Every row gives one point. Examples show where two turns around zero, p and q, send a point. Where does a point land after both, in the order given? Backwards means that the second turn is done in reverse. Each puzzle has new turns, and all numbers are rounded.
(in the rows, 128 means zero)

Turn p:
[137 160  93] => [117 168 103]
[ 94 113 161] => [113  98 165]
[147 124  94] => [132 136  90]
[114 151 168] => [128 138 175]
[147  92 125] => [149  99 108]
Turn q:
[152 128  95] => [132 125  88]
[109 119 111] => [102 132 123]
[ 94  75 157] => [ 89  90 171]
[148 152 127] => [155 140 117]
[137 167 150] => [164 153 142]
Where do these land?
p, then q: [170 136 134] => [163 127 102]
q, then p: [110 142 104] => [104 151 130]
q, then p: [167 101 135] => [146  95  98]
q, then p backwards: [ 71 142 106] => [ 94 177 108]
p, then q: [121 119 161] => [138 103 150]

Turn p:
[184 108  98 130 164  94 154 172] => [174 126 107 128 167 111 152 195]
[119 145 109 122 102 146 129 148] => [125 135 121 123  90 146 142 136]
[ 98 154 159 144  86 138 152 128] => [ 95 136 164 150 101 142 158 106]
[135 157 151 121 144 175 155 111] => [107 163 139 128 150 179 124 119]
[100 157 101 126 109 120 159  87] => [ 93 155  95 136 119 120 159  94]
[153 162 100 170 127 131 106 161] => [158 159 121 165  95 126 115 165]
[107 120 137 116 131  96  81 146] => [127 108 144 106 106  85 100 137]
[106  84 137 107 157 125  96 105] => [118  87 119 101 149 114  86 110]
[ 98  74 110 124 157 115 115 120] => [115  74  96 120 145 107 105 130]
[179 119 177 119 103 140 133 102] => [168 137 171 120 156 150 139  88]
Turn q:
[175  95 132 131 139  97 127 126] => [160  79 121 144 148 116 131 116]
[161 159 165 121 131  97 145 136] => [165 122 151 113 134  80 127 144]
[125 114 118 108 122  88 150 164] => [132 109  87 109 135 105 152 151]
[126 122 125 116 110 144 128  85] => [129 131 140 115 107 146 131  89]
[106 124 159 155  96 161 115 157] => [102 122 143 133  88 144  99 169]
[124 109 145 117 152  79 130 108] => [119 102 120 125 147  83 133  98]
[ 66 172  89 126  89 162  97 115] => [ 97 203 105 106  96 166  97 119]
[131  98 145 146 141 189 146 115] => [107 112 176 155 114 166 150 128]
[133 130 164 116 130 131 113 137] => [123 112 152 111 134 119 108 140]
[119 105 130 164 124 120 144 134] => [117 113 117 161 106 119 137 136]
[142 180  37 109 172 140 112 130] => [157 203  98 135 197 164 140 117]
Where do these land?
p, then q: [ 78 135 142 137 130 120 131 135] => [ 87 126 111 126 103 111 119 129]
p, then q: [162 131 104 137 117  96 140  96] => [170 145 122 150 141 106 150 108]
q, then p: [ 95 136 143 154 101 157  89 123] => [119 125 148 128  70 131  99 107]
q, then p: [ 95  96 148 184 147 126 105 169] => [108  79 128 172  87 105 105 156]
p, then q backwards: [145 152 134 125 150 140 110  68] => [119 160 100 122 142 118  83  93]
p, then q: [ 92 144 129 157 133 159 135 193] => [ 96 122 119 133  86 148 110 191]
q, then p: [146 110  92  93 133 124 132 111] => [129 138  92 117 163 154 131 117]
p, then q: [177 145 126  66 121 104 132 123] => [168 139 146  77 164 111 159 125]
q, then p: [162 103 134  99 119 125 177 134] => [144 105 128 114 167 150 175 133]
